Every row gives one point. Examples show where two turns around zero, p and q, send a point. Where does a point land after both, in the order given? Backwards means that the second turn is done in reverse. Each puzzle has new turns, and all numbers are rounded.
(in the rows, 128 means zero)

Turn p:
[124  81] => [165 158]
[ 89 156] => [135  80]
[171 147] => [ 85 146]
Turn q:
[149  82] => [134 178]
[136 190] => [89 79]
[106  92] => [166 147]
[135 173] => [99 93]
[113 103] => [154 142]
Where do these land?
p, then q: [159 161] => [167 105]
p, then q: [172 142] => [151  88]
q, then p: [84 75] => [ 67 160]
q, then p: [ 85 120] => [111 168]
p, then q backwards: [140 142] => [143 138]

Turn p:
[159 132 112 110] => [151 141 105 146]
[147 142 116 147] => [146 140 145 146]
[ 31 126 127 122] => [ 38 133 139  94]
[136 104 119 136] => [128 108 126 148]
[167 135 167 126] => [178 117 125 106]
Turn q:
[ 88 102 151 173] => [143 167 104  78]
[146 163 154 112] => [140 129 113 174]
[149 148  77 126] => [ 83 120 160 146]
[166 136 144 117] => [150 126 145 162]
[ 92  90 115 111] => [126  98 118  81]
Where do these land?
p, then q backwards: [154  80 139 109] => [108 131 149  77]
p, then q: [139 157 138 123] => [127 121 130 160]
p, then q backwards: [110 108  93 103] => [108 174 120 123]
p, then q: [130 159 171 142] => [158  98 124 163]
q, then p: [150 125 121 147] => [140 132 139 103]
p, then q: [112 164 169 170] => [179 106  99 160]
q, then p: [101 103  64 102] => [ 77  92  88 103]

Turn p:
[111  94 138 183 131 126] => [113 125 139  93 133  74]
[153 142  76 121 126 157] => [165 107 128 129  82 149]
[134 123 108 104  90 119] => [144 129 126 103 135 168]
[127 149 131 142 140 109] => [108 146 117 134 113 122]
[150  93 225 107 154 101] => [102 174 181 171 200 107]
[101 121 189 142 117 171] => [ 88  80 151 140 167 106]
[105 102  76 100 149 100] => [182 151  81 115 135 123]
[142 199  82 125 117 140] => [121 113 101 139  61 174]
Turn q:
[ 80 164  59 133 110 104] => [129 110  47  90 159 118]
[155 127 133 142  73 153] => [ 75 165 132 126 116 112]
[160 137 125  99 133 154] => [128 156 154 136 161 123]
[ 90 115 184 118 163 109] => [175 106 154 115  88 164]
[ 97 153  85 108 184 151] => [177 128  94 141 181 157]
[158 124 139 131  93  95] => [ 95 114 149 110 115  95]
[165 124 153 195 104 127] => [ 59 111 140 156  96 134]
[119  80 146  99 164 130] => [185 133 152 150 107 121]
Where do these land?
p, then q: [128 144  85 108 161 158] => [ 82 131 120 155 124  89]
q, then p: [ 97  79 138  86 156 133] => [118 154 183 127  96 162]
p, then q: [152 154 143 162 104 129] => [137 154 122  94  95 144]
p, then q: [181 109 164 139 160  86] => [ 98  95 150  86 133 184]
p, then q: [157  78  87 130  86 113] => [135 163 193 112 162 117]
p, then q: [ 85 188 150 175 102  97] => [174 146  54  86 120 132]
p, then q: [148 141 100  90 114 150] => [102 166 139 163 126 123]
p, then q: [ 76 131 157 135 141 158] => [162  92 100 152 105 110]

Turn p:
[132 139 133 176 151 114 128 186] => [ 90 128  90 109 147 164  89 118]
[138 161 149 128 132 117 140 109] => [ 92 137 150 134 116 129 143 127]
[135 135 111 117  73 142 118 106] => [135 119 134 148 129  67 133 127]
[121 115 124 119 123 122  98 119] => [148 120 120 121 121 118 143 108]
[136 115 144 127 149 128 134 225] => [122 104 124  93 186 176  76 118]
[135 138 126 117 149 136 121 102] => [127 120 138 121 102 131 149 141]
[147 113 117 123 129 138 140 100] => [144 140 141 126 105 114 125 149]
[128 128 116 120 100  99 136 102] => [130 160 133 132 132  95 148 122]
[ 97 125 114 119 147 144 136 126] => [145 120 117 141 134 148 146 151]
[111 110 147 133 128 142 130 105] => [147 131 135 156 108 138 129 121]
Turn q:
[141 119 108 128 118 114 164 119] => [128 144 158 130 149 129 129 101]
[168 157 155 147 148  90 158 143] => [143 137 118 163 112 172 137  77]
[118 152  99 152 113 123  93 157] => [107 101  82 128 148 110 113 115]
[145 111  97 123 130 155  94 122] => [145 125 120  98 138 108  89 143]
[109 131 130 131 106 134 149  88] => [ 96 156 155 138 128 119 128 141]
[103 153 123 111 143 142 160 111] => [133 161 133 156 135 107 154 142]
[126 111 115 162 144 143 142 158] => [131 140 104  91 138 129 149 105]
[130 109 151 111 127 101 101 110] => [128 102 147 133 122 159 114 155]
[103 121 143 102 130 143 125 121] => [131 124 140 129 117 116 145 162]
[136 116 159 112 121 135  94 151] => [138  88 123 116  94 131 124 140]
Where do these land?
q, then p backwards: [144 140 112 154 114 133 125 104] => [144 125 139 159 115 113 142 143]
q, then p: [124 143 114 138 125 115 104 151] => [155 138 103 116 119 128 133 140]
q, then p: [124 111 158 134 126 143 134 166] => [150 148 155 141 146 103 127 142]
q, then p backwards: [115  80 149 127 137 115 124 139] => [133 137 128  95 172 130 120 136]
p, then q: [149 157 132 134 140 107 138 120] => [113 120 130 148 127 110 157 144]
p, then q: [134  96 139 109 151 149 113 146] => [153 122 145 103 100 125 103 134]
p, then q backwards: [103 172 108 132 127 136 133  82] => [ 75 160 160 118 126 136 139 133]
p, then q backwards: [131  84 123 115 138 129 153 167] => [155 100  98 122 162 118 113 106]
p, then q: [128 169 117 108  94 124 126  78] => [ 95 128 146 150 141 160 170  97]

Turn p:
[133 128 152 128 151 121 143  83  72  80 122] => [153  75 132 132 132 171 102 123 102  82 120]
[181 148 134 139  74 128 124 207 110 144 115] => [ 91 191 128 211 125 114 113 130 111 133 146]
[ 70 100 190 104 155 169 107 124 185 152 156] => [208 127  87  96 149 107 188 119 141 175 133]
[113 139 101 172 149 154 138 117  94 105 112] => [122 129 117  94 108 136  84 108  93 104 108]
[126  79 137  71 165 188  97 138 216 136 178] => [178 117  91 113  73  99 215 102 180 179 148]
[136 108 110 133  57 123 102 173 165 130 104] => [102 159 123 160 113  96 101 163 143 186 160]
[139 169 114 150 151 123 155  63  75 151 116] => [ 86 105 134  90 161 154 125 115  93  62 119]
[153 160 119 155  98  86  87 185 158 118 141] => [ 91 145 152 187 129  85 115 128 131 176  93]
[139 132 124 165 119 108 187  72  95 116 141] => [110  97 154 106 165 157  84  91 128  87 147]
[150  99 105 135  85  92  72 183 113 158 130] => [ 78 166 103 182 126 142 115 162 159 173 108]
[100  73 160  87 206 144 137 136 210 145 121] => [203 137 148  78  98 146 211 122 145 182 138]
[134 171 114 117 113 114 135  78  94 114  89] => [ 99  91 144 118 141 125 110 165  95  78 135]
[ 92 158 103 109 140 114 179 103  77 114 139] => [141 123 149  98 144 132 101 135 144  47 110]
Turn q:
[ 78  86 133 107  91 155 175  64 128  67 166] => [142 110 129 139  38 189  76 171 144 158 116]
[131 178 124 163 113 159 164 104 137  75  72] => [ 96  77 137 123 101  84  85 124 188 104 108]
[ 76 176 159  80 129 162  77 159 160 156 141] => [131 165 158 139 164 157 106 132  83  55  78]
[172 142  84 168 147 103 177 147  93 171 132] => [142 127 118 115 154  75 167  88 154 196 115]
[175 120 139 186  57 109 109 102 132 157 104] => [156  54 143  93 134 102 122  89 104 132 183]
[ 92 123 178  97 150 150 107 178  95 166 136] => [141 189 184 151 132 142 168 128 102  95 113]
[170 122 144  78 116  88 120 160 114 103 179] => [164 154 133 134 182 156 129 182 144 151 166]
[132 135 113 109 113  94 110 116 141 146  76] => [115  86 111 122 145 101 148 153  95 111 126]
[178 145 136  65 173 174 128 100 100  73 156] => [ 60 147 160 134 157 188 113 167 186 156 130]
[116 118 103 175 154 163 160 138 176 140  81] => [113 112  85 115  92 109 150  74 157  93  95]
[125  85 147 161 123  55 106  99 137 144 161] => [159 120  93 164 121 131 124 114  75 159 190]
[ 92 106  77 148 168 125 103 169 123 138 133] => [118 195  86 105 114 103 146 114 105 126 117]
Where do these land?
p, then q: [128 143 107 176 144 141 172 154  89 126 165] => [ 64  96 136 138 127 124  74 146 113 116 135]
p, then q: [111 181 111 135 154 135 134 124 135 148 130] => [116 116 132 164 124 106 135 177 135 131 122]
p, then q: [211 132 133 118 115  75 133  68 135  60  94] => [171 168 162 135  44 173 142  97 110 114 193]
q, then p: [ 73  75 207 137 140 172  75 166 218 125 132] => [139  46  99 152  72  73  46  81  97  82 145]
p, then q backwards: [117 128 155  79  76 150  77 163 185 147 147] => [143 116 113 138 160  41 177 155  93 110 113]
p, then q: [141  82  60 146 147  78 144  86 132  86 121] => [141 120 151 113  98 197 135 140  86  55 136]
p, then q: [108 147 121  99 133 146 188 132 105 144 109] => [123 144 141 144 156 137  88 165 174 125 138]
p, then q: [106 181 113 145  92 128 149 172 100 147 123] => [101 151 125 161 157  71  89 145 121 112 137]
p, then q: [146  92 145 132 101  59 125  42 133 103 152] => [119 166  96 133  82 205 175  88 111 100 151]
q, then p backwards: [138  96 123 144 123 182 124 116 143 149 133] => [146 102 110 148 176 141 149 106 126 133 136]
p, then q: [100 148 101 144 118 136 125 116  57 105 118] => [ 88 158 123  90 122 107 112 170 122  98 155]
q, then p backwards: [161 120 115  84 143 103 121  87 114  84 164] => [133  76 131 135  79  94  98 120 125 151  92]
q, then p: [112 104 193 103 130 147  89 213 161 179 111] => [167  80 171 157  95 127  93  71  83  62 144]
p, then q: [140 163 109 150 175 141 136 151  86 187  93] => [ 97 134 179 139 108  86  99 169 154 126  77]

Turn p:
[ 65  98 156 117 188 105 110 103 176 128 150 184] => [ 66 133 167 137 170 123 119 207  86 107  96 126]
[140 143  61 125  70 154 108 132  93 143 175 127] => [128  97  60 135  69  82 128 113 161 123 132 106]
[179 134 106 127 121  79 150 128 132 116  87 117] => [155 141 125 100 157 146 141 122 184 132 163 152]
[ 31 101 164  99 150 111 123 136 167  90 137 148] => [ 56 180 181 137 118 144 144 176  89 107  98 118]
[166 170 136 155 147  96 185 161 128 153 127 142] => [151 124 112 134 171 185  89 112 176 139 108 127]
[173 131 107 130  91 166 131 152  87  96 160 101] => [153 127 118 152  82  86 120  72 165 149 136 121]
[ 86 100 167 113 131 147 118  97 199 111 119 175] => [ 78 143 158 148 164 116 157 147  76  75 106 153]
[162 169 154  96 132 124 147 147 117 157  96 121] => [139 133 113  96 168 159 124  78 129 145 132 105]
[157 162 120 175 127 140 130 134  95 119  98 127] => [170 110 115 163 130 154 122 109 139 142 168 124]
[116 111  74 126 136 161 107 152 109 141 117 132] => [107  72 126 130  93 124 153 130 135 150 140 117]
[ 76  82 178 102 166 102 109  95 126 120 134 189] => [ 63 143 178 119 158 114  91 179  79 101 141 121]
[160 114 123 146 116 133  75 148 134 138 142  90] => [184 105 143 117 108  95 150 127 135 123 117 105]
[127 183 134 132 107 118 131 100 119 121 124  82] => [168 174  82 128 121 138 136 123 114 144 139 124]
[127  80 128 159  72 143 128 123 116 155 118  81] => [169 109 131  99  64 125 128 109 112  99 129 165]
[155 141 112 120 165 142 166 110 120 132 136 103] => [135 127 111 127 146 125 116 117 135 186 117 157]
Turn q:
[135 124 138 161 156  61 145 109 129 115  76  86] => [ 88 140 155 172 151 119  90 165 146 135 158  76]
[ 92 166 120 163 137  74 178 107 126 127 121 136] => [ 94 105 158 125 116 168  91 142 126 134 111  66]
[101 186 138 168 182  68 106 138 100 142 108 123] => [100 104 172 132  91 100  87 144 159  76 130  71]
[221 129 111 103  99 164 123 131 121 105 164 130] => [141 127  97 128 184 149 138  90 169 123 122 203]
[ 94 138 140 127 102 148 114 143 136 117 158 118] => [136 114 161 108 122 119 160 116 102 132 115 143]
[ 89 133 139 154 145 134 125 160 111  77 117 139] => [115 153 176 139 103 143 135 122  98  86 134 126]
[ 92 132 154 139 147  39 119  77  69 116 106 125] => [108  68 150 204 108 120  78 156 109 110 139  79]
[142 118 128 125 125 202 117  85 141 137 135 128] => [114 143  90 130 112 121 166 139 135 154  94 177]
[146 117  89  55 136 172 124 140 158 122 151 126] => [196 164 114 115 126 129 132 101 147 164 111 173]
[162  91 124  98 123 179 156 147 119 159 131 154] => [167 153  62 108 143 152 154 134 127 119 127 148]
[159  94 107 123 112 156  98 142 176 125 152 176] => [127 157  84 102 130 118 138  59 115 144 137 161]
[ 96 104 128 175 146  79 144 137 118 161 142  85] => [118 109 148 142 132 118 159 137 139 132 149  43]
[167 121 177  86 107 153 135 126 160 143 133 133] => [146 139  92 107 180 101 124 139 107 137 100 161]
[ 96 140 100 115  74 163 107 151 128 146  98 133] => [141 117 135  76  92 134 142 147 111 146 167 167]
Where do these land?
p, then q backwards: [120 172 137 172 178 138 153 135  98 161 177 125] => [124 128 124  75 139  87 175  61 132 130 124 145]
q, then p: [121 148 168 107 150 203  98  97 117 160 131 118] => [100 127 135 116 140 184 143 115 194  90 162 133]
p, then q: [132 124 129 118 117 114 114 147 180 103  98 146] => [120 166 152 133 145 153 120 140 111 122  85 113]
q, then p: [163 146 154  93 134 114  74 161  89  77 184 158] => [132 148 164 170 178  82 110 159 129 108 196 165]
p, then q: [121 149 104 176 116 111 174 146 124  75  97 133] => [ 75 145 120  74 124 139 162  98 125 131  89 146]
q, then p backwards: [147  86 122 159 108 110 105  82 101 108 118 186] => [ 98 156 111 136 102 187 159 105  98 132 114 176]
q, then p: [171 172  80 130 123 120 163 138 112 147 185  86] => [119 114 162 118 180 114 174 114 100 132  79 184]
q, then p: [129  79 117  83 173 159 114 156 167  83  91 152] => [163 137  49 165 164 127 111 123 145 126 158  80]
p, then q: [ 86 117 105 163 133 107 144  79 155 144 106  92] => [156 139 104  83 122 176 125 111 121  80 145 154]
p, then q backwards: [115  86  90 156 121 143 119 124 174 153  97 107] => [105 148 137 124  89 183 114 126  80 137 151 119]
p, then q: [163 125 138 122 131 118 106 174 115 107 129 155] => [110 141 147 149 158  87 139 131 125 152 103 112]
q, then p: [147 107 167  82  95 128 143  99 151 149 141 120] => [125  71 139  97 147 145 114 148 152 163 149 121]
p, then q: [128 136 162 114 164 123 137 101 114 159  88  91] => [175 111  87 134 113 121 131 148 157  95 105 147]
q, then p: [ 92 135 157 102  75 117 128 176  95 141 178  98] => [125 136 190  99 149 101  73  88 145 154 135 162]
q, then p: [ 87 137  91 144 102 114 147 105 129 153  99 153] => [118 107 115  99  70 106 136 101 110 115 108 113]
